Each row of a before or after table is a point. The points were changed in one or more steps. Then noise was added and the rows were shuffled. The steps act on columns, c1 being the first. What was done? A step turns or swaps two columns, mirrors them in a line or flattens them onto one, adds a multiple of one to another, or multiplies or shifts one. Angles are multiples of 10 degrees, from the lower column toward the higher: turns from -170 to 170, lines from 10 to 170 but not 90. Use the fewest steps. Two steps may share a column if one is a turn and the other turns, adds or multiplies; they go together, in the order done. Otherwise the lowest column goes first.

Before (12 x 2):
[[-12  45]
 [  4  39]
 [-37 -46]
 [-61 -38]
 [-38  78]
 [ 46   8]
 [ 37 -45]
 [ 17  -9]
 [-13  12]
 [-33 -41]
 [ -4 -14]
 [-39  22]]
After:
[[-12  -9]
 [ 23  86]
 [ 41 -26]
 [-70  10]
 [ 18  39]
 [ -3  16]
 [ 28  29]
 [-15  39]
 [-51 -10]
 [-59 -12]
 [  1 -58]
 [  7 -16]]
Steps: turn c1 and c2 by -40 degrees

Before, 14 rows:
[[ 26   8  36 -10  19  31  58   0]
 [ 32   3  33  16 -17 -47  -4 -25]
 [-23 -14 -30  -7 -22 -61 -14 -14]
 [  4 -37 -23 -35  -9  31   0  -8]
 [ 31 -11   6  21   3  34  23 -47]
 [ 32  -4 -39 -21 -54 -49 -51  25]
 [-25  36   1  23  15  41 -26  10]
 [-19  28   7 -62 -14   5   7 -33]
 [ 81 -26  20 -39  64 -38   6  35]
 [ 17  37   9  -3 -18  53  18  60]
 [ 88 -49 -44 -21 -53 -57  25 -24]
 [  4 -22 -48 -29   9 -24   3 -25]
 [ -1 -19   1   7  -6  17 -26  -5]
 [ 73 -10 -40 -25  10  -1  -1  11]]
After (14 x 8):
[[ -27  -19   18  -42    1  -22    1  -31]
 [   5   -9  -57  -16   -1   48   -4   -8]
 [  40  -23   16   41   10   26   21  -48]
 [  22  -64   22   17    3   -5   11   59]
 [  43   39   81   38   -3  -26   -9  -27]
 [  35  -30   89   10   20    8   59    0]
 [ -33  -54    1   43   -6   -9  -17   11]
 [   6   32 -121  -10    1    8    5  -27]
 [ 105   45   51  -19    9    4   26   34]
 [  42   45  -97   -1  -22  -22  -64   25]
 [  95    5 -100   -4    0    7    3   10]
 [ -31   58  -75   13   -7  -18  -19  -15]
 [ 115   73 -111   -2    2   16    5  -25]
 [   0   -7    3   27   -9   25  -26   -5]]
Steps: multiply c1 by 1.3; mirror c2 and c6 in the line at 120 degrees; multiply c3 by 2.5; shift c4 by 20; flatten c5 and c7 onto the line at 70 degrees
